Each point is reached from the start by the listed moves, each made 0, 1 or 2 times, or once backwards (-1), plus a little noise. Is the number of moves made odd or even? Then give how often each move was made.

Moves:
(1): [ 2.6 -1.2 -1.0 -1.3]
(2): [-0.6 -1.1  1.5 -4.0]
Start: [-2.5 -3.5 -0.8 -1.5]
Points:
[ 3.0 -6.1 -2.7 -4.1] -> even (2, 0)
[-2.5 -3.4 -0.6 -1.2] -> even (0, 0)
[-5.4 -3.5  1.6 -4.5] -> even (-1, 1)

Moves:
(1): [-0.1  0.4  2.2  0.4  0.2  1.2  2.1]
(2): [ 1.4 -0.4  2.9  2.0  3.0  1.0 -1.1]
(3): [-1.8 -0.8  0.7 -0.4  0.9 -0.5  1.4]
(4): [ 2.1 -1.1 -0.7  1.9 -1.0  0.0  1.4]
Start: [ 0.5 -0.2 -0.3 -0.2 -0.4  2.5 -0.4]
Points:
[-2.8 -0.2 -0.2 -2.1 -2.4  2.0  4.1] -> odd (1, -1, 1, 0)
[-2.3 -2.7 -4.4 -1.5 -2.7 -0.8  2.6] -> odd (-1, -1, 2, 1)
[ 4.7 -2.4 -1.6  3.8 -2.4  2.4  2.5] -> even (0, 0, 0, 2)
[-0.1 -0.6  7.8  2.2  4.2  5.4  4.3] -> even (2, 1, 1, 0)
[-0.3 -2.0 11.2  3.7  8.0  5.7  4.3] -> even (2, 2, 2, 0)

Moves:
(1): [ 2.5  0.2  2.2  0.1  0.6  1.7 -1.2  1.3  0.0 -1.6]
(2): [-1.9 -0.1 -1.5  0.6 -0.7  2.3  0.8 -0.7 -1.7  0.4]
(3): [ 0.0  0.8  2.6 -5.0  0.6  1.6  1.4 -1.3 -0.6 -2.0]
(4): [ 1.1  3.8  0.8  1.1 -0.3 -1.1 -0.9  0.3  1.5  1.5]
(5): [ 0.5  1.5 -0.4 -0.4  0.7 -1.8  1.3  0.2 -0.1 -0.5]
(6): [-0.7  1.5  1.8  0.4  0.2  0.0  1.8 -0.2 -0.4 -0.3]
(7): [ 0.3 -2.3 -1.4 -2.6 -1.8 -2.5  0.4  2.0 -0.8 -0.8]
(8): [-1.4 -1.4  1.3  1.4  0.9  0.6  0.3  2.9  1.5 -4.4]
Start: [-0.3 -0.2  0.4  0.1 -0.8 -1.9  1.6 -1.0  1.0  1.0]
Points:
[ 6.4  5.5  1.7 -7.9 -2.8 -8.0 -1.3 -1.8  3.3  5.7] -> odd (0, -1, 1, 2, 0, -1, 1, -1)
[  3.9  -2.0   4.9 -12.2   0.0   7.6   1.6  -4.9  -4.5  -2.8] -> even (2, 1, 2, -1, 0, -1, 0, -1)
[-5.0  3.8  7.0  5.3  4.1 -3.9  7.0  1.9  5.5 -6.5] -> even (-1, -1, 0, 0, 1, 2, -1, 2)

Moves:
(1): [ 0.8  0.2 -1.0  2.8  0.9 -0.1  1.0 -0.5  0.2 -2.0  0.1 -0.4 -0.9]
(2): [ 0.5 -0.5  2.5 -0.5  1.2 -1.5  0.3  0.6  0.9 -0.3  1.4  0.5 -0.5]
(3): [-0.6 -1.8 -2.0 -2.4  1.7 -0.2  0.7 -1.1  0.2  0.0  0.1  0.1 -1.5]
(4): [ 1.7  1.7 -0.7 -0.7  0.9 -0.7  1.6 -1.9  2.3 -0.5 -1.6  0.0 -1.6]
(5): [-0.3 -1.8  3.7  0.0 -0.5 -1.4  1.2 -3.8  0.9 -0.4 -1.6 -1.0 -1.9]
(6): [-0.3  1.0 -0.9  0.0 -2.2  2.4 -0.1  1.4 -2.0 -0.2  1.2  1.9  0.5]
(7): [ 1.0 -1.6 -0.4 -2.4  1.4  2.9  0.6  1.2  0.0  1.5  0.5 -0.2 -1.6]
(8): [-1.3  0.7  0.2 -0.6 -0.8  0.5  0.7  2.2  0.3  1.6 -0.9  2.0 -2.1]
(9): [ 1.5 -2.3  0.5 -1.3  1.3  0.5 -1.2 -0.1  0.4  0.6 -1.6  0.4 -0.7]
(10): [-1.3  0.0  0.3  3.0  0.1 -0.5 -1.8 -2.1  1.5  1.2  0.1  2.0  0.9]
(11): [-0.3 -1.7  0.6 -2.6  0.1  0.4  0.9 -1.0  5.2 -2.2 -1.0  0.2 -1.5]
(12): [-1.7  1.7  0.5  0.3  3.0 -0.8 -0.7 -0.6  0.0 -2.2 -0.8 -0.8 -0.9]
Start: [ 1.0 -1.1 -1.8 -1.2 -0.2 -1.7 -0.2 -1.2  2.6  1.4  1.1 -3.2 -0.4]
Points:
[ -0.1  -3.1  -2.8  -4.5   2.4   1.2   4.0  -4.3  18.4   1.2  -6.0   0.7
 -10.9] -> even (1, -1, 0, 1, 0, -1, 1, 2, 0, 1, 2, 0)
[-5.9 -0.7  1.6 -3.1 -5.5  9.6 -2.4  4.8 -2.0  8.4  0.5  3.8 -4.3] -> odd (-1, -1, -1, -1, 1, 2, 2, 2, 0, 1, 0, 1)
[ -0.2  -9.5  12.7 -11.2  -5.2  -0.5   2.4  -0.9  10.3  -0.9  -2.9  -1.8
  -6.7] -> even (-1, 1, -1, -1, 2, 1, 0, 1, 1, -1, 2, 0)

Moves:
(1): [ 2.5 -0.8 -1.5  0.4  1.6 -1.5  0.8 -0.3 -2.0 -0.3 -0.1 -0.3  1.5  1.2
 -0.9  0.4 -1.0 -0.4  0.2  0.0  1.7]
(2): [-0.1  0.5 -0.6 -0.9  0.4  0.3 -0.3  0.2 -0.2  0.2  0.0  0.9  0.0  0.7
 -1.6  0.3 -0.5  0.8  0.2  0.3  0.4]
(3): [ 0.3  2.9  0.3 -0.8 -0.9  0.3  0.5  1.4  0.0 -0.1 -0.7  1.2 -2.0  0.3
 -1.7 -1.2  1.2 -0.6  2.0  0.8  0.2]
(4): [ 0.9 -0.2  1.7 -0.5 -1.9 -0.1  1.1  0.6 -0.3 -1.1 -0.8  1.1  0.8  0.3
  0.8  0.2  0.6  0.3 -0.9  0.3 -0.7]
(5): [-1.1  1.1  2.6  1.0  1.4 -1.2  0.2 -0.5 -0.2  0.2  1.2 -0.6  1.0  0.5
  0.9 -1.1 -1.1  0.0  0.4  1.1 -0.9]
(6): [ 0.9  0.2 -1.5  1.3  0.9  0.6  1.0  0.8  2.1 -1.1  1.3 -0.4  1.1 -0.8
  1.0 -0.8 -1.4 -1.7  0.2 -2.1 -0.4]
(7): [ 0.5  0.8  0.6 -0.3  1.0  0.7 -0.1  2.1 -0.3 -0.4  1.3 -0.8 -0.7  0.6
 -1.3  0.5  1.3 -0.3  0.0  0.1  2.7]
(8): [-0.3 -0.9 -0.5 -0.3 -0.6  1.5  0.1 -0.6  1.4 -0.6 -0.8  0.5 -1.2  1.1
  1.3 -0.3  0.0  0.3 -0.2 -0.1  1.2]
(9): [ 0.6 -0.4 -1.5  0.8  1.5  0.6  1.9 -1.7  0.7  0.9 -0.4  0.9 -1.4  0.1
  0.5  0.9  1.0 -0.5 -1.8  2.1  0.2]
(10): [ 1.6 -1.4  3.6  0.6  0.2  1.6 -0.7  0.1 -0.2 -1.0  0.1  0.2 -2.2  1.1
 -2.5 -0.3  0.5 -1.0 -3.0 -0.4 -0.9]
(11): [ 1.9  1.0 -1.1  0.0  0.7 -1.0 -2.0  0.6  0.3  0.4  1.1  0.4  0.4 -1.1
  0.7 -1.4  2.2  0.2 -0.9  1.9 -0.9]
(12): [-0.5 -1.6  1.5  1.9  2.4 -1.7 -0.7  1.2 -0.6 -1.0 -1.3  2.1 -1.3  0.1
  1.0  0.7  0.0  1.7  2.5  0.4  0.8]
(13): [-0.3  1.1 -0.2 -0.9  2.6  0.0  2.2  1.3 -2.0  0.0  0.9  1.2 -0.7 -1.3
  2.3 -1.2  0.3  0.3 -0.6 -2.6  0.9]
(14): [-1.5 -0.4  0.9  1.7  1.3  0.4  1.0 -1.7  0.8 -0.8  1.8 -0.6  0.8  1.6
 -1.5 -0.8  0.1 -1.8  1.6  0.7 -0.4]
(15): [ 1.5 -0.7 -0.3  0.1 -1.2 -1.7 -1.1  1.0  0.8  1.3  1.3 -1.9 -2.2 -0.2
 -0.7  0.5 -1.5  1.5 -0.5 -0.1 -0.6]
(16): [ 1.1 -0.8  0.3 -1.4  0.2  0.4 -1.3  0.1  1.2 -0.3  0.3  0.0 -0.2  0.9
  1.5  0.3  1.0 -0.2  1.5  0.8  0.1]
(17): [-1.0  2.0 -0.6 -0.4  0.7 -0.9 -0.5 -2.3 -1.4  1.2 -1.4  0.0 -0.7  1.6
 -0.1  0.9  0.8  0.9  1.2 -0.9 -1.6]
(18): [-1.3 -0.7 -0.7  0.2 -1.4  2.9 -0.2  1.5 -1.5 -0.8 -0.4 -0.6  0.1  1.5
  0.9  1.0 -2.9 -0.5  0.7  1.7  0.6]
Start: [-0.8  1.0 -2.1  0.4 -1.4 -0.7 -2.0  1.5 -1.1 -1.6 -1.4  0.5 -1.2  1.3
  0.3 -0.8 -0.1  0.0 -1.9 -0.1 -0.3]
Points:
[ 9.4  2.3 -2.3 -3.1  0.9  0.8  2.6  3.9  4.6 -3.5 -1.6  5.7 -7.7  4.0
 -0.1 -2.0  9.5 -3.4 -1.4  7.2  6.9] -> even (1, 0, 2, 1, 0, 0, 1, 1, 2, 0, 0, 0, 0, 0, 0, 2, -1, -1)
[ -3.3 -10.3   2.9   7.4   8.1   1.2  -2.9  -1.8   2.2  -2.9   0.5   4.0
  -7.8   2.7  -2.0   2.6   4.6  -0.6  -1.7   7.5   0.7] -> odd (-1, 0, -1, -1, -1, -1, 0, -1, 2, 1, 0, 2, 0, 2, 0, 1, -1, 0)
[  2.3   4.1   6.8   2.6  14.2   1.7  10.2  -3.0 -11.9  -4.0  -2.7   3.6
  -6.6  11.1   1.2   0.0   4.1  -4.1  -9.3  -3.6   5.4] -> odd (2, -1, 0, 1, 2, 0, 2, 1, 2, 2, -1, 0, 2, 0, -1, 0, 2, 0)
[  7.3  -5.4  -1.2   1.4  -4.2   6.9  -0.7  -0.8  -3.5  -8.3 -10.4   9.1
  -5.8  12.9   0.6   2.3   5.4  -5.3   1.7  17.3   1.7] -> odd (2, -1, 2, 2, -1, -1, -1, 1, 2, 1, 1, 1, -1, 1, -1, 2, 0, 2)
[  3.1  11.1   3.4  -3.8   0.4  -5.0  -1.8  11.5 -12.1  -2.1  -0.6   4.2
  -2.1  -0.4   6.8  -8.9   2.0   2.2  -0.4   3.7   0.4] -> odd (1, -1, 2, 1, 2, -1, 0, 0, -1, 0, 2, 0, 2, -1, 0, 0, 0, 1)
[ 2.0  4.6 -6.1 -2.3  2.8 -2.1 -6.3  5.2  2.4 -2.4 -3.0  1.1 -9.6  3.1
 10.5 -2.4 -0.4  2.9  7.7 -9.7  0.3] -> even (0, -1, 1, -1, 0, 2, 0, 2, -1, 0, 0, 1, 1, -1, 1, 2, 2, 0)

Moves:
(1): [-0.4  0.1  0.6  0.5  0.6  0.4 -0.2  0.1 -0.1 -0.6 -0.5 -0.4 -0.1  0.0
  0.2 -1.6 -0.4 -0.2  1.4  0.0  0.2  0.3 -1.0 -0.2  1.0  0.7]
(2): [ 0.7 -0.7 -0.4  0.2  0.3  0.0 -0.6  0.6 -0.8 -0.8  0.2  0.8 -0.8  0.8
 -0.6 -0.5 -0.6  0.7  0.5 -0.7  0.1 -0.2  0.1  0.4 -0.3  0.0]
(3): [-0.5  0.1  0.6 -0.2 -0.8  0.9 -0.1  0.1  1.4  0.8  0.5  0.9 -0.4 -0.3
 -1.5 -0.3  0.3  1.0  1.1 -0.2 -0.9 -0.4  0.0 -0.4 -0.2 -0.9]
(4): [ 0.6  1.1 -0.3 -0.3  1.8 -2.0 -0.1  0.3 -0.3 -0.3 -1.1  2.0 -0.1 -1.2
  0.7 -1.6  0.9  0.9 -0.2  0.0 -0.1  1.2 -0.7 -0.9 -0.4 -1.2]
(5): [-0.1 -0.5  0.1  1.6 -1.1  0.4  0.0 -0.2 -0.1  0.7 -0.1 -0.8  1.0 -0.5
  0.3 -0.8  0.0 -0.5  0.6  0.8  0.5 -1.0 -1.2  0.4  0.0 -1.2]
(6): [ 0.4  0.3  0.3  0.4 -1.1 -0.5  0.1 -0.3 -1.0  0.4  0.6 -0.2  0.3 -0.6
 -0.9 -1.0  0.6 -0.5 -0.2 -0.1 -0.4  1.6  1.3  0.9 -0.7  0.0]
(7): [ 0.3 -1.7  0.1 -0.8 -0.2  0.9  0.0  2.3 -1.0  0.9 -0.2  0.3  0.8  0.0
  2.5 -0.8  0.4  2.2 -0.2  1.7 -1.6  0.2  0.0 -0.5  1.4 -0.4]
(8): [ 0.0 -0.4  0.2  0.3 -0.1  0.9 -1.0 -2.1  1.3 -2.0 -1.4 -0.6 -0.5 -1.6
 -0.4  0.0 -0.1 -0.2 -0.1  0.9 -0.2  0.5  0.1 -0.9 -2.2  0.2]
(9): [-0.4 -0.3  0.6  0.3  1.5 -1.0 -0.1 -0.7 -0.7  0.5  1.5 -0.1  0.4 -0.5
 -0.8 -1.3 -1.3 -0.3 -1.9 -0.6  1.6  1.5 -0.1  0.7 -0.1 -0.1]
(10): [ 0.9  0.3  0.3 -0.3  0.5  0.8  0.1  1.0 -1.3  1.2 -1.0 -0.7 -0.1  1.4
 -0.6 -0.2 -1.1  0.3  0.0  0.7 -1.0  0.3  0.3  0.3  1.0 -0.4]
(11): [-0.6  0.4 -1.2  0.0  0.5  1.3 -0.5  0.7 -1.0  0.9  0.1  0.6  0.4  0.0
  0.3  0.0  0.8 -0.1  0.6  0.5  0.2 -0.6 -0.4 -0.5 -0.1  0.2]
(12): [-2.4 -0.3  0.6 -0.1 -1.5 -0.7 -1.2 -1.0  1.0 -1.3 -1.2 -0.9  0.9 -0.4
 -2.3 -0.9 -0.6  0.7 -1.6 -1.2  0.5 -1.8  0.7 -0.5 -0.5 -0.4]
(13): [-0.2 -0.4 -0.9  0.9  0.5 -0.7 -0.2 -0.1  0.4 -0.5  0.5  0.0  0.2  0.1
 -0.7  0.6  0.1 -0.6  0.5  0.0 -0.2  0.4 -0.1 -0.4  0.2 -1.1]
(14): [-0.4 -0.3  0.7 -1.1  0.5 -0.2  0.3  0.1  0.3 -0.1 -0.4 -0.7 -0.3  0.0
 -0.7 -0.7  0.1 -0.9  0.9  1.2 -0.6 -1.1 -0.9  0.6  0.3  0.8]
(15): [-1.6 -1.0  0.0 -0.4 -1.1 -0.2 -0.4  0.8  1.7 -0.4 -1.1 -0.1 -1.3 -1.4
  0.2 -0.9 -1.8 -1.6  0.1 -1.3 -0.7 -0.3  0.8  1.6  0.0 -0.1]
(16): [-0.7  0.0  0.8 -0.9  0.3  0.6  0.3 -0.6 -0.1  1.0 -1.0 -0.7 -1.1  0.0
  0.7 -0.3  1.1  0.2 -0.1 -1.8 -0.6  0.4 -1.6  0.0  0.6 -0.3]
(17): [-0.3  0.2  0.5 -0.8 -0.7  0.3 -1.6 -0.7  0.1  0.4  0.3  1.0  0.3  0.4
  0.2 -0.9 -0.4 -0.1  0.0  0.4 -0.7 -0.6 -0.3  0.3  0.6 -0.6]
(18): [ 0.5 -0.3 -0.4 -0.8 -0.7 -0.3  0.7  1.1  0.1 -0.2 -0.2 -0.8 -0.4 -0.3
  0.3  0.1  0.3 -0.7 -0.4  0.2  0.5 -0.4  0.5 -0.3  0.4  0.1]
(19): [-0.9 -1.6 -0.9 -0.2  0.5 -0.8 -0.4  0.5  0.2  0.6 -0.4  0.7  0.2  2.0
  0.5 -0.6  1.5  0.0  0.5  0.8  0.8  0.7 -0.9  1.6  0.7 -0.2]
(20): [-1.1  1.2 -0.4 -0.9  0.7  0.9  0.2 -0.4  1.9  0.2  0.4 -1.4 -1.1  0.4
 -0.5 -1.1  0.9 -0.6  0.3  0.0 -0.9 -0.7 -0.6  0.8 -0.7 -0.6]
(21): [ 0.7  1.9  1.3  1.2  0.7 -0.4 -1.6  0.8  0.5  0.7 -0.6 -1.3 -0.8  1.0
 -0.6  0.5  0.6 -0.3  0.2  0.2  0.5 -0.5  0.3 -0.7 -0.7  0.8]
(22): [-0.3  0.8 -1.3 -0.2 -0.5  0.2 -0.4  0.0  1.8  0.1 -0.4 -0.6 -1.4 -0.4
 -1.3 -0.5 -1.2  1.6  1.3 -0.7 -1.4  0.1 -1.8 -0.2  0.6  0.4]
(23): [-0.4 -0.1  0.4 -0.3 -1.5 -0.2  1.1  1.4  0.9 -0.5  0.7  0.1  0.7  0.2
  0.2  1.2 -0.3 -0.1  0.1 -0.9  0.1  1.0 -1.9 -0.4 -0.7  0.1]
(24): [-1.4 -0.9 -0.9 -1.9  0.8 -0.7 -1.0 -0.5  0.5  0.8 -0.4  0.4 -1.1  2.1
  1.4 -1.4  1.3  0.1  1.4  0.1 -2.6 -1.7 -0.1 -1.0 -0.9  0.0]
Start: [-0.4  0.8  0.2 -1.0 -0.7 -0.6 -0.4 -0.5  1.5  0.8 -0.1  0.6 -1.3  0.2
 -0.3  2.1  0.3 -1.2  0.8  2.7 -0.2  1.0  0.6  2.2 -1.4  1.0]
Points:
[ -4.0   0.9  -2.7  -3.3   2.8  -4.7  -3.5  -7.3   4.1   3.1  -2.2   1.5
  -6.5  -3.7  -6.8 -11.3   1.0  -4.9  -2.9  -0.8   0.2   9.3  -3.8  12.5
  -1.9  -8.1] -> odd (-1, 1, 0, 2, 1, 2, -1, 1, 2, 1, 0, 0, 1, 0, 1, 2, 2, 1, 2, 2, -1, 1, -1, -1)
[ 0.6 -1.7 -1.8 -0.6 -5.0  3.7 -9.3 -3.6 -0.3  2.8 -2.5  0.8 -4.9  4.4
 -5.2  1.2  6.0 -5.5  6.9  6.7 -5.5 -6.1  9.1 -0.9 -9.8 -1.6] -> even (-1, 2, 2, -1, 1, 2, -1, 2, -1, 1, 2, 0, 1, 0, 0, 0, 1, 2, 0, -1, 1, -1, -1, 2)
[-1.9 -1.1  1.9  0.2 -1.0 -3.0 -1.1 10.8 -0.2  7.4 -7.9 -1.1 -1.8  2.7
  4.7  1.4  2.0 -3.4  4.6  4.9 -2.6 -1.6 -4.9  5.6  1.7  0.8] -> even (-1, 0, -1, 1, 2, 0, 1, -1, -1, 1, 1, 0, 0, 2, 2, 1, -1, -1, 1, -1, 2, 0, 1, 0)
[ -2.7  -8.5  -6.4  -8.1  -4.3   0.4  -2.3   5.9   4.3   7.9  -5.1   6.0
  -4.9   0.2   3.0  -5.7   5.8   3.1  12.3  10.4 -15.3   3.1  -6.0   4.0
   3.1  -5.7] -> odd (-1, 0, 2, 1, 1, 2, 2, 1, -1, 1, 1, -1, 2, 2, 1, 1, 1, 1, 2, -1, -1, 2, 0, 1)
[ 0.5 -1.7  2.1  1.0  6.8 -9.9 -8.4 -0.3  3.9 -4.7 -2.1  5.3 -7.4  3.9
 -2.3 -2.0 -2.9 -9.2  4.7  2.9  0.8  3.9  3.9  4.8 -5.1  2.3] -> odd (1, 2, 0, 1, -1, 0, -1, 1, 1, 0, -1, -1, 2, 1, 2, -1, 1, 0, 1, -1, 2, -1, 0, 1)
[-11.7  -7.2  -3.9  -6.4  -1.2   2.2  -4.1   2.1   9.8  -0.1  -2.7  -5.2
  -6.9   5.2   4.9  -4.9   1.8   1.2   6.9  -2.3 -10.2  -6.5  -9.3   1.7
   0.1  -1.8] -> even (1, 2, -1, -1, 1, -1, 2, 0, 0, -1, 0, 1, 2, 0, 1, 2, 0, 0, 0, 2, 0, 1, 1, 2)
[-4.7  0.1 -2.4 -2.6 -2.8  1.1 -5.9 -2.3  5.8  2.8 -0.3 -5.6 -8.7  0.6
 -3.5 -2.5  1.8 -5.5  2.2 -3.1 -5.1  2.4  0.5  3.3 -4.2 -0.9] -> even (0, 1, 0, -1, 0, 2, 0, 1, 1, 0, 1, 0, 2, -1, 1, 2, 1, 2, 0, 1, 1, 1, 0, 1)
[-2.2  2.2  0.8 -2.6 -4.7 -1.1 -0.7  3.3 10.8  3.5 -0.2 -4.5 -8.0 -1.1
 -3.7 -5.5 -0.1 -6.8  6.1  4.8 -4.8  1.2  1.2 11.0 -3.3  1.1] -> odd (0, 0, 1, 0, 1, 2, 0, 0, 0, 0, -1, -1, -1, 1, 2, -1, 0, 1, 1, 2, 1, 1, 0, 0)
[-4.6  4.2 -6.6 -6.5 -3.1 -6.6 -3.6  5.2 12.6 -1.2 -4.8 -0.2 -8.6  1.5
 -4.2 -4.4  3.6  0.5  4.4  1.1 -6.9 -1.7 -1.2  2.3 -6.3 -1.6] -> odd (-1, 1, 0, 2, 0, 1, 0, 0, -1, 0, 0, 1, 0, 0, 1, -1, 0, 2, 1, 2, 1, 2, 1, 1)
[ -3.7  -4.4   3.7  -6.2   1.7  -2.1  -1.1   0.4   3.4  -0.3   0.4   2.7
  -5.5   0.2  -0.2 -11.3  -6.7  -6.8   6.1   1.2  -9.0   4.7  -3.6   6.0
  -4.5  -4.0] -> even (2, 2, 1, 1, 1, 1, 0, 1, 2, 2, -1, -1, 1, 1, 2, 0, 1, 0, -1, 1, -1, -1, 2, 2)
[ -1.1   0.3   1.2  -0.2  -4.2  -1.5  -5.2  -0.4   8.6   0.0  -3.6  -4.4
  -9.2   0.5  -2.8  -2.8   1.9 -10.3   5.6   3.3  -2.3   0.0   0.5   8.7
 -12.3   1.8] -> even (-1, 2, 0, 0, 2, 2, -1, 2, 0, 0, 0, -1, -1, 1, 2, 0, 0, 1, 1, 1, 2, 0, 1, 1)
[ -8.5   4.3  -1.3   2.0   3.6  -3.7  -7.2   2.4   6.6   4.6  -7.5  -3.8
  -0.4   4.6  -3.0 -12.3   6.7   2.3   6.1   8.1  -3.5  -1.6  -5.7   1.8
  -2.8  -2.3] -> even (2, -1, 0, 2, 2, 1, 1, 0, 0, 1, 1, 2, 0, 0, 0, -1, -1, -1, 2, 2, 2, 1, 0, 1)
